Each row is a point. The window is the flat piece filled in between its corners: a triangle in 3 columns, a solid with four corners in 4, and so on. A path goes straight from each point to the next, and from the last back to the first. After which points does the path pass through the window?

Window, 4 rows:
[[-26  31 -14  -9]
 [ 56 -17   9 -34]
 [-26 -52  45  25]
 [ 27  13 -15   0]]
Path:
(1): [ 25 -24 -60  32]
(2): [ 20  40  40 -31]
(3): [ 10 -12  48  35]
(4): [-16 -45  18  -6]
(5): [  9  -6 -35   6]
(6): [ 51  66  14 -66]
(7): [  2   6  18 -18]
(8): [ 64 -37 -44 -26]
Through the window after points: 1, 3

Window, 6 rows:
[[-52   8  89 -41  49 -69]
 [ -8 -42  36   1 -32  28]
 [ 31  17  -9   3  13 -64]
 [ 58   4   7  -8  16  37]
 [-58  21  16  -7 -17  63]
 [-14  34 -28 -63  16  19]]
Path:
(1): [  9  20  25 -38  -7 -36]
(2): [ -2 -40 -15  -8  45  29]
(3): [ 29   2  -5  12  23 -18]
(4): [ 30  38  11 -43 -14 -56]
(5): [ 25  42  32  10 -40 -12]
(6): [ 15 -12  -6  -8  23 -35]
(7): [ -6 -18  -3  35  34 -45]
(8): [ 46  47   5 -41  -6 -57]
(9): [ 25   1  59 -10 -56  44]
(10): [ 15 -12  16   5  27  -9]
(11): [ 10 -36  19  13  31 -22]
(12): [-10  21  18 -32 -49  12]
(13): [ 11   7  38 -45 -35 -78]
(14): [ 44   4 -17  14  45  -9]
(15): [-48 -14 -21  16  16  64]
(16): [-38  41  61 -36 -46  30]
Through the window after points: 3, 5, 7, 11, 15

Window, 9 rows:
[[-66  -1  53  21 -23  -9  -6  76 -50]
 [-26 -27  59  49  30  -4  27  52 -15]
 [ 40   7 -75 -36 -31 -24 -46 -15  51]
 [-17   7  64 -12 -30  -7  21 -27  33]
 [ 22  -2 -32 -60  -1  60 -43 -15  -8]
 [ -8  37 -69 -15 -19  41  -7 -22  30]
 [-33 -35   6 -42 -35   2  50  26  46]
 [  4   4  48  23 -27 -53  76  44 -46]
 [-12 -46 -59  13 -22  68 -80 -61 -51]]
Path:
(1): [-25 -36 -33 -25  12 -19  43   6 -17]
(2): [-39 -13   0 -30  12  -4 -11  -9 -14]
(3): [  0   6 -14  16 -47  34 -20  -8   6]
(4): [  8   1   3   3 -38  39  17  22  15]
(5): [-32 -38 -15 -77  -1 -23   6  -6  22]
(6): [-59   9 -31 -39  36  -8 -16 -26   5]
(7): [ 30 -40  27   8 -95  13  34  62  26]
(8): [ 17 -18   7  -1 -61  -6  -8  25  -7]
(9): [-19  15 -13 -28 -14   1   0 -22   3]
(10): [-20  29 -40 -16 -22  -9   5 -13 -24]
(11): [ 42 -38  -6  16 -18  74 -26  16  82]
(12): [ 23 -11  23   3 -55   9  23  26  10]
(13): [-75  20  33  -8  35 -30   4 -50 -31]
(14): [-12 -52 -43  -5  65 -30 -10 -17   0]
(15): [ 12  21 -23 -13 -44  25  -9 -11  27]
(16): [ -6  20  18   5 -39  38 -13  11  29]
Through the window after points: 2, 4, 6, 10, 12, 16

Window (11 x 11):
[[ -31   42  -31  -30   -8  -35    5  -51  -41  -78    8]
 [   7  -29   10   15   12   30  -31  -37  -12   16  -32]
 [  -2    2   -4  -13   21   -4  -51    1  -18   10   60]
 [  22   10  -23   -6  -69   24  -34    3  -22  -25  -60]
 [ -24   50  -49  -42  -10   -4    8   -8   27  -66  -56]
 [  17   -2  -11  -16  -11   43   28   11  -36  -16  -16]
 [  -3  -44   14  -44    7  -63   12  -26   -5   37   72]
 [ -58  -24   21   25  -40   66  -46   -4  -14   24    2]
 [ -12   76    6  -13   20 -111   37   -8  -41   -1   47]
 [  18   32   45    7  -26  -10    6   20  -14  -71  -24]
 [ -32   27  -19    5   28 -121   29   27  -52  -60   31]]
Path:
(1): [ 13 -21 -46  32 -45  19  -1  -3   3 -46 -11]
(2): [-78  39  45 -46   5  17 -37  -8 -20  22 -12]
(3): [-32 -40   4 -77  -4 -22 -47 -39 -46  -9  16]
(4): [ 22  53   0  74   2 -25  58  46  27  11  25]
(5): [ 19  14  -3  60 -32 -19   1 -20  12 -17  29]
(6): [-37   2  -2 -48 -18  21 -32   7 -48  -3 -45]
(7): [  1   4   1 -44 -13 -57  -7   6 -35 -17   4]
(8): [-22 -11 -17  36   7 -14  23 -21   0  -5  40]
(9): [  9   6 -18   4   6 -34  22 -10 -27  -9  24]
(10): [-36  14  27 -45   2 -28 -13  18 -31 -28  -3]
(11): [  2  20  30 -27 -33 -29 -46  24 -56 -30 -13]
(12): [ 12  12  -7  22 -10  12  50 -24  32 -51 -13]
Through the window after points: 1, 5, 7, 9, 11

Window:
[[ -2 -22  22  18   7   7 -63   4 -54 -12 -36 -37]
 [ 30 -28   3  53   6 -70  11   0  38 -18  32   5]
 [ 23 -57 -39  -6  37 -74   6  14  -7  13 -22 -53]
 [  6  56 -11  20  71 -45 -55 -33 -14  21  77  53]
 [ 64 -44 -23  -4 -17  24 -51 -36  26  26  52  36]
 [ 23 -31   2  -9  50   8  -9 -51 -38   5  23 -68]
 [ 42  58 -26  43   2 -28  51  14  60 -45  27  13]
 [-59  45  21  -2 -25   5  28  10 -27  15  33 -69]
 [-33  20   8  54   3  28  -8  20 -25  33  12 -44]
 [ 49 -11  49   3  15  12  61  56  36 -17 -27  -2]
 [-32 -12 -32 -12  17 -33  41 -67 -16  53  12 -14]
 [-44 -10 -15  30  63 -44 -58  15  22 -45 -20 -66]]
Path:
(1): [ 66  35  21  31  37  30 -82 -69  21  30  32 -34]
(2): [  2 -63 -34 -16 -10 -19  24  15 -10  -1  34  26]
(3): [ -1 -27  -2  10  13 -12  20  44  -1  -8  14  20]
(4): [ 38  42   9  32   7 -13  -3 -45  39  13  -5 -46]
(5): [ 81  23  16  15  21 -35  -2 -10  24  16   7 -22]
(6): [-10 -38 -12   8  15  14  -8 -15 -12 -11  24 -16]
(7): [  0 -10  -5  23  14 -10  -8 -10 -20   0  46   1]
(8): [ 19  -1 -36  -1  19 -33 -48 -26  36  31 -23 -54]
Through the window after points: 1, 5

Window (14 x 14):
[[  14  -27  -36  -16  -36  -18   -7    2  -23  -11  -30   34  -38  -20]
 [  39   32   -2   13    4   45  -13    9  -49   64  -76  -34  -17  -41]
 [   8    4  -27  -50  -11   70   33  -19    6   62   -3   19   13  -51]
 [   3  -46  -23   25   31   13   34   77   27  -19  -21   64   34   33]
 [ -65   74   39  -30   42  -41   55  -41   76   -7   61   22  -43  -25]
 [  62   58  -29    3    3   19  104  -50  -65  -21   44  -11  -36   -2]
 [  24    8 -109   23  -34   20  -47   63   62  -28   27  -49   20    4]
 [ -20    4  -10  -48   22   33  -46  -66  -65  -23   17    6  -24   14]
 [  49  -46    2   -8    5   14   11   43   -1  -82  -12   33   32  -33]
 [  46   -6    3  -64   12   22   30    9  -64    3  -60  -16  -17   15]
 [   7  -14    3   27  -31  -64  -11  -36   75   36  -27   19   33   77]
 [ -18   47   18  -18   20  -65   16    0   30   45   36   47   36   23]
 [ -59  -14   26    9   43  -20   45   65   30   -8   74  -33   16  -32]
 [ -13   26   37   -6  -46   16   13   39   17  -45   36   14  -40  -14]]
Path:
(1): [  1  30 -30  -6   3  16  39   5 -30 -23 -24 -11  22 -20]
(2): [ -7  16 -12 -10  -9  11  34  14  -6 -21  11   0  17   1]
(3): [ 42  -3 -15 -28  19 -10   9 -18  24  -3  30  19 -45   2]
(4): [ 29 -32  -6  -8  15  -8 -12  23  -2  17  -4  18  -9   0]
(5): [-11  20 -24  -9   0  12  47  -3  13 -32  -1  15  34  -7]
(6): [-33  42 -22  19 -30  31   9  14 -38 -10  -5   6   7 -32]
(7): [ 87  -3   0 -30  34   2  35 -19   0  32  -9 -12 -27   5]
(8): [ 23 -12  25 -10   6 -19   1  15  12   9  23   8 -44  22]
Through the window after points: 6

Window:
[[ 19  12  33 -17  64 -50 -15  -7  13 -35 -39  15  20  31]
 [ 27  33 -19  10 -63  65 -60   3 -43 -17 -31 -83 -41  40]
 [ 42 -57  57  -2  15   3 -56 -34 -51  -3  21  18   4 -34]
 [-16   9  16  -3  -5 -18 -50 -32 -46  -9  16  16 -71 -18]
 [-15  19 -33  59  15  22 -40  11 -18  14 -38 -77   0  -1]
 [-19   7  19 -26  73  18  23  68  67   0 -17  11  45   0]
 [-19   0  31 -10  32 -43  17  14  61 -67 -39 -29  17 -61]
 [-48   5  21 -13  50   0  -7   2  17 -51  34   7  75  16]
 [ 33  85 -51   8  13  56 -46  36 -32 -13 -32 -74  13 -28]
 [-50 -20 -62 -44  70  20  51 -18  44 -49 -31 -28  40 -18]
 [-18  -9  20  -7 -51 -11 -37 -50 -60   5 -46  22   3 -43]
 [ -4 -10 -45 -22  23 -30 -15  12  65 -23   3   0  50  -8]
 [ 35  -6  37  10 -26  -8  13 -52 -74  32  62   9   4   7]
 [  3   9 -38  -4 -19  11 -34  53 -85  -6 -18 -74  -9   3]]
Path:
(1): [-22   9 -27 -34   5  17 -31 -12  -2   3 -11 -45   3   2]
(2): [ 15   1   6  22  -4  21 -11  -1 -24 -38 -21 -19   7  -1]
(3): [-15  10   0  49  19  46 -16  10 -23 -41 -22  43  11 -10]
(4): [   4   18   -1  -40    6  -28  -26    8  -19    3  -13 -107   -6  -14]
(5): [-33  -8  23 -65  57  26 -36  -8  61  -9  30 -84  43  50]
(6): [ 11   5 -19   8  13 -12  -5  16   5 -21 -26   0  27 -25]
(7): [  6  17 -22  52  22   3 -17   0  -3 -70 -53  67  35  -5]
(8): [-22 -22  34 -48  -4 -11 -23 -13 -22  28  29 -65 -15 -14]
(9): [  -2   17   59  -58   56  -46    3  -27  -18   -3  -35 -104    6   21]
(10): [-17   2 -48  -3  27  25   4   7  23 -42 -20   0  25 -27]
(11): [ -3 -12 -41  38 -18   7  -4  -1 -45 -17 -27  13  28   5]
(12): [  8  20  64 -58  61 -45 -34 -19  34 -18   8 -17 -13  -9]
(13): [ 19 -16   3 -58  45  18 -24 -14  74  54 -36 -76  48 -33]
(14): [-22  21 -14  38 -13  11 -24  16 -63 -37  -1  -4 -16   0]
(15): [ 11   3 -42  12 -14  -1  -4  -3  -7 -29 -27  17   9  -2]
(16): [-10   9  35 -16  21   5 -33 -21 -14  -2  -8 -34   0  -9]
Through the window after points: 1, 9, 11
